Each row of a before or after table is a point. The points were changed in one or more steps. Then noise was added and the rows were shuffled. The steps act on how far a point lies along the listed directions, d1 being the first. Write out the steps. A step turns or swaps two directions, mirrors them in a line or flattens them onto one, adds a multiple of one to another, or multiplies one. Angles are multiples of 10 degrees, from the lower direction toward the higher: turns from -170 to 170, lines from 10 to 170 but not 90. Use the fewest steps. Two steps may share a direction if one is a turn and the other turns, adds or multiplies; they go together, in the order done. Otherwise the lowest direction goes first.
In the rows, zero is written as 128.

Directions:
(1): [176 127]
(2): [129 176]
Before (14 x 2):
[[ 69 136]
 [168 139]
 [ 71 111]
 [114 129]
 [ 95  96]
 [103 101]
 [203 114]
 [149  78]
 [ 92 162]
 [ 61 114]
 [124 112]
 [146 122]
 [ 90  99]
 [152  96]]
After, 14 rows:
[[178  71]
 [ 93 122]
 [135 116]
 [168 110]
 [115 119]
 [124 179]
 [113  74]
 [ 70 161]
 [119 137]
 [ 78 130]
 [ 83 125]
 [126  89]
 [ 85 168]
 [ 75 152]]
Steps: turn d1 and d2 by -40 degrees

Directions:
(1): [163 142  83]
(2): [124  73 107]
(3): [175 113 160]
Before, 13 rows:
[[149 129  64]
 [107 147 153]
 [ 88 148 141]
 [114 141  93]
 [146 170 102]
 [182 190 136]
 [154 146  97]
 [123 132 177]
 [174 132  92]
 [127 139 187]
 [160 179 101]
 [118 115 201]
 [198 140  73]]
After (13 x 3):
[[126 157 161]
 [127  79  90]
 [118 110 111]
 [109 152 149]
 [ 97  75 166]
 [131  46  97]
 [130  77 104]
 [120  88 116]
 [115 152 155]
 [135 182 173]
 [ 98  68 141]
 [121 161 171]
 [103  86 133]]
Steps: swap d1 and d2; multiply d3 by 0.4

Directions:
(1): [159 107 185 137]
(2): [ 95 174 159 152]
(3): [154 168 136  79]
(4): [ 84 103 150  87]
Before (10 x 4):
[[103 146 195 173]
 [164  72  74 127]
 [150 131  97 113]
 [121  82 109 124]
 [138 136 189 116]
 [184 122  95 164]
 [ 99 149 137 181]
 [111 133 101 160]
 [185 142  80 149]
 [150 110  65  96]]
After (10 x 4):
[[181  77 116  87]
 [ 97 111 150 169]
 [135  73 164  90]
 [155 101  87 127]
 [ 80 154 122 108]
 [ 48 129 127 165]
 [199 122 127 100]
 [160 131 142 105]
 [131 101 148 158]
 [157  99 184  93]]
Steps: turn d1 and d4 by 130 degrees; turn d2 and d3 by -30 degrees

Directions:
(1): [113  62 103 117 156 160]
(2): [ 98 122  98  91  67 119]
(3): [ 70 148  95 157 155 103]
(4): [121 155 113 157 108 197]
(5): [170 108  84 173 107 105]
Before:
[[136 111 125 126  80 168]
 [ 91 150 107 133 140 134]
 [122  94 125  94 139 137]
 [130 108 101 117  96 122]
 [162 136 111 162  89  65]
 [111 125 144 140 144 114]
 [ 91 161 137  89 114 159]
 [144  95  75 132  94  89]]
After, 8 rows:
[[182  72  43 162  76  81]
 [ 56 179 163  62 132 164]
 [141  98  86 131  92 122]
 [120 114 106 143  85 172]
 [113 124 155 130 145 114]
 [113  79 128  82 145 160]
 [210 140  89 200  57  41]
 [ 83 146 118 117 149 117]]
Steps: multiply d1 by 1.6; turn d3 and d4 by -30 degrees; multiply d5 by 2
